Each row of a before or after table is a point. The points were changed in one or more steps. Then noise was added and the rows were shuffled. The steps act on columns, c1 being the first. What was done? A step turns or swaps two columns, mirrors them in a line or flattens them onto one, adds a multiple of one to another, or multiplies or shifts one. Angles are multiples of 10 degrees, from the lower column toward the higher: turns from -170 to 170, lines from 10 to 170 but not 90. Use the fewest steps. Two steps may share a column if one is a turn and the other turns, adds or multiplies; they go together, in the order done. Otherwise the lowest column goes first.
In the rows, zero is written as 128.

Before:
[[152  98 137]
 [171 160  63]
 [125 128  99]
 [141 132  81]
 [115  77 130]
 [ 90 111  57]
 [ 89  93 158]
 [165  69 148]]
After (8 x 3):
[[141 186 114]
 [125  46 125]
 [125 155  85]
 [187 100  77]
 [ 74 152  87]
 [139  85 108]
 [ 94 137 102]
 [141 108 115]]
Steps: turn c2 and c3 by 60 degrees; turn c1 and c2 by -150 degrees

Before (8 x 8):
[[202 128  87 148 154 114 131  60]
 [165 103 143 180 141 143 102 125]
 [ 90  39  84 168 159 172 147  73]
 [139 135 174 110 197 151 105 103]
 [147 100 152  89 125  91 157 100]
 [158 145 150 122 176  75 145 111]
 [171 129 131 156 167 160 147 145]
 [ 74 182  55 132 145 121 170  87]]
After:
[[168 128 122  90  95 162 119 142]
 [ 86 182  69 120 115 156 159  85]
 [125 134 181 133  54 126  97 105]
 [157 101 141  74 124 119  98 126]
 [161 102 165 167 125 128 176 101]
 [210 126 105 105 107 123 141  59]
 [173 148 152 122  80 106 180 111]
 [ 82  37 101  83 105 171 108  73]]
Steps: turn c6 and c7 by -50 degrees; add 0.3 times c7 to c1; add -0.3 times c8 to c3; turn c4 and c5 by 170 degrees

Before:
[[162 138 128 107 163  88 126 139  98 234 102 148 132  74]
 [205  85 151 142 137 102 100 155 147 170  99 164 116  93]
 [ 88 110 131 137  28 162 152 136 148 138 169 113 158 189]
 [193 116 178 170 167  67 151 139  85 199 106 123 123 115]
 [ 68 123 130 166  48 157 122 104 125  96  97 118 150 147]
 [ 45  88 131 161  92 205 151 139 177 121 118  88 162 181]
 [103 108 126 118 105 140  95 118 138 132 134  73 105 183]
 [ 97 154 154 137 114 173 152 150 116 116 126 176 119 172]
 [189 108 137 121 165 109 159 153  75 153 139 130 117  56]
 [ 92  91 167  98  93 144 119 115 149 103 116 109 197 182]]
After:
[[ 87 115 112 134  27 148 198 138 147 137 172 103  99 127]
 [ 68 121 112 164  48 144 111 146 127  95  97 109 111 131]
 [101 151 132 138 112 124 201 116 117 116 129 134 130 126]
 [204  85 129 143 136  99  45 113 148 168  99 161 134 127]
 [190 108 119 118 162 116 224 113  74 153 140 139 131 126]
 [103 108 106 117 107 159  30 117 141 134 134  90 151 127]
 [ 92  93 148  95  92 145 101 166 147 103 116 111  69 126]
 [ 44  87 110 161  90 179 194 140 179 124 121  70  94 128]
 [162 139 108 108 167 103 124 129  98 234 101 161 120 127]
 [192 118 159 169 167 105 200 124  87 201 109 153 127 127]]
Steps: shift c3 by -20; flatten c6 and c12 onto the line at 130 degrees; multiply c7 by 3; multiply c8 by 0.4; turn c8 and c13 by -150 degrees; multiply c14 by 0

Before:
[[126 118 103 139 137 120 143 136  88 132 122 111 133 136  68 128 136 135
  129  93 119 126 133 144]
 [114 147 130 128 124 110 131 100 129 126 148 124 121 128 133 133 140 134
  129 135 122 126 116 127]
 [139 134  76 122 122 130 122 142 142 120 118 112 129 113 132 127 110 126
  131 132 134 129 132 135]
 [114 142 132 123 128 112 116 134 137 139 120 150 116 127 134 141 141 139
  115 126 133  99 135 128]
 [111 119 116 133 145 123 121 107 132 117 168 119 150 132 130 180 144 142
  120 120 121 123 133  99]
 [121 120  94 147 164 112 134 140 146 176 136 147 119 133  86 137 135 139
  119 115 116 126 107 139]
 [115 123 138 121 115 126 137 136  91 121 143 139 119 106 131 146 139 111
  116 127 129 117 136 129]
 [107 139 136 119 125 130 105 129 140 121 139 141 114 126 120 151 109 126
  130 135 122  96 131 148]
 [112 121 128 153 119 126 130 124 146 124 136 136 129  88 100 121 131 137
  115 132 149 112 137 147]
 [121 133 123 131 122 123 133 138 144 121 170 147 121 125 123 121 132 146
  132 120 123 130 114 139]
 [116 122 134 137 139 127 140 128  56 116 136 140 127 111 105 119 135 140
  134 120 163 126 121 146]
 [122 117 122 116 131 109 142 122 128 120 130 137 123 126 128 127 140 115
  130 132 151 119 132 127]
 [150 123 136 127 146 124 133 109 135 121 121 130 122 128 132 121 140 120
  115 131 119 114 123  52]
 [109 122 129 120 121 129  93 136 143 128 118 123 115 136 132 132 140 114
  122 126 130 123 123 122]]
After (14 x 24):
[[112 142 122 122 128 126 115 135 137 138 120 150 110 125 133 140 141 138
  133 112 142  99 122 127]
 [110 121 133 120 122 126  93 136 144 128 117 124 108 152 132 131 141 114
  135 129 134 123 128 122]
 [110 120 126 153 119 131 131 126 145 124 136 136 130   7  99 121 131 137
  132 127 191 111 122 147]
 [116 122 138 137 140 121 140 126  56 116 134 140 127  77 105 119 134 139
  130 127 232 126 131 145]
 [149 122 123 128 145 129 133 108 135 121 122 130 120 128 133 121 140 119
  141 125 101 115 126  52]
 [104 139 128 121 126 136 103 130 140 119 139 140 106 122 119 151 108 126
  124 130 110  97 130 149]
 [119 117 121 116 132 132 143 121 129 121 129 137 119 122 127 126 139 114
  124 109 198 118 127 126]
 [107 120 119 134 144 121 121 107 132 116 169 118 163 139 128 180 145 144
  130 124 107 123 124  98]
 [120 133 127 131 121 122 133 137 143 121 171 146 117 120 123 119 132 148
  133 121 113 130 134 139]
 [121 133  75 121 123 132 122 142 143 120 116 110 130  81 132 126 110 127
  123 129 145 130 127 137]
 [119 123 137 120 115 127 136 137  90 121 144 139 114  61 130 145 137 111
  132 125 132 116 121 129]
 [111 120  98 146 164 114 134 140 147 175 136 147 113 144  88 137 134 139
  149 112  92 125 131 139]
 [115 147 134 129 123 136 132 101 130 125 147 124 117 128 135 133 139 134
  135 110 110 127 131 127]
 [118 118 104 140 138  93 142 135  88 133 121 110 137 154  67 128 136 136
  124 118 101 126 128 144]]
Steps: add 0.5 times c22 to c3; turn c1 and c3 by -20 degrees; swap c6 and c20; multiply c13 by 1.6; multiply c14 by 3; turn c19 and c23 by 140 degrees; multiply c23 by 0.4; multiply c21 by 3
